Each row of a before or after table is a point. One or more steps were done to the points. Then noise was added and the rows were shuffled. The steps act on how far a point lies along the listed directions, d1 being the first. Write out the steps. A step turns or swaps two directions, mirrors them in a line or flattens them onto one, adds a multiple of one to another, or multiplies one. Angles are multiples of 10 degrees, from the lower direction toward the higher: turns from -170 to 170, lines from 10 to 170 but not 90. Use the fewest steps. Two steps may share a direction if one is a turn and the other turns, adds or multiplies; they go together, in the order done. Otherwise the lowest direction goes first.

Directions:
(1): 0.030; 0.053
(2): 0.053; -0.030
Before (14 x 2):
0.026; -0.064
-0.018; 0.052
-0.012; 0.068
0.030; 0.071
0.009; -0.028
-0.026; -0.043
0.028; -0.015
0.014; -0.051
0.017; -0.054
-0.033; 0.057
0.003; 0.056
0.033; -0.053
0.021; -0.032
0.039; -0.060
After (14 x 2):
0.023; -0.059
0.021; -0.054
0.009; -0.022
0.007; -0.030
0.023; -0.065
0.022; -0.065
0.012; -0.032
0.015; -0.049
-0.023; 0.065
0.011; -0.031
-0.022; 0.056
-0.024; 0.063
-0.015; 0.046
-0.019; 0.054
Steps: flatten d1 and d2 onto the line at 130 degrees

Directions:
(1): 0.004; 0.020; -0.072
(2): -0.069; 0.029; 0.005
(3): 0.029; 0.066; 0.020
Before (14 x 3):
-0.004; -0.027; -0.022
-0.059; 0.047; -0.042
-0.045; -0.020; -0.011
0.038; 0.030; -0.031
-0.086; -0.042; -0.043
0.030; 0.033; -0.009
0.063; 0.002; 0.060
0.005; -0.030; -0.024
-0.092; -0.036; 0.067
0.018; 0.037; -0.018
-0.051; -0.008; 0.043
0.033; 0.010; 0.059
-0.053; -0.004; 0.003
0.052; 0.030; 0.023
After (14 x 3):
-0.016; -0.093; 0.006
-0.015; 0.041; 0.000
-0.017; 0.033; 0.029
0.017; -0.094; -0.039
0.004; 0.056; 0.036
0.033; -0.005; -0.006
0.025; -0.012; -0.012
-0.019; 0.057; 0.024
-0.054; -0.040; -0.031
0.005; -0.047; -0.012
-0.013; -0.049; -0.010
-0.009; 0.043; -0.005
-0.021; -0.048; 0.007
-0.025; 0.027; -0.002
Steps: multiply d1 by 0.4; turn d2 and d3 by -70 degrees

Directions:
(1): -0.042; -0.055; -0.044; 0.028
(2): 0.037; 0.007; 0.006; 0.078
(3): 0.009; 0.049; -0.071; -0.003
(4): 0.065; -0.046; -0.022; -0.025
Before (14 x 4):
-0.041; -0.027; 0.038; -0.020
0.020; -0.073; 0.042; 0.017
0.058; 0.006; -0.063; -0.072
-0.014; -0.002; 0.042; -0.019
0.070; -0.038; -0.035; -0.041
-0.027; -0.025; -0.016; 0.029
-0.025; -0.046; 0.030; -0.004
0.051; 0.015; -0.040; -0.112
0.046; -0.047; -0.053; -0.053
0.036; -0.004; -0.058; -0.083
0.042; -0.021; -0.016; -0.071
0.006; -0.042; 0.046; 0.005
0.027; 0.014; -0.027; -0.082
0.035; -0.025; 0.014; 0.047
After (14 x 4):
0.018; 0.088; -0.022; 0.012
-0.033; -0.020; 0.051; -0.018
0.027; -0.025; 0.003; 0.051
0.000; -0.022; 0.021; 0.052
-0.033; -0.031; -0.009; 0.013
-0.015; 0.114; -0.023; -0.010
-0.019; 0.099; -0.032; 0.016
-0.049; 0.080; 0.001; 0.035
-0.001; -0.011; 0.056; 0.032
0.039; -0.011; 0.021; 0.027
-0.006; 0.082; 0.010; 0.034
-0.033; -0.016; 0.066; 0.042
-0.047; 0.078; 0.025; 0.009
0.019; 0.130; -0.025; 0.016
Steps: mirror d1 and d4 in the line at 170 degrees; mirror d2 and d3 in the line at 110 degrees
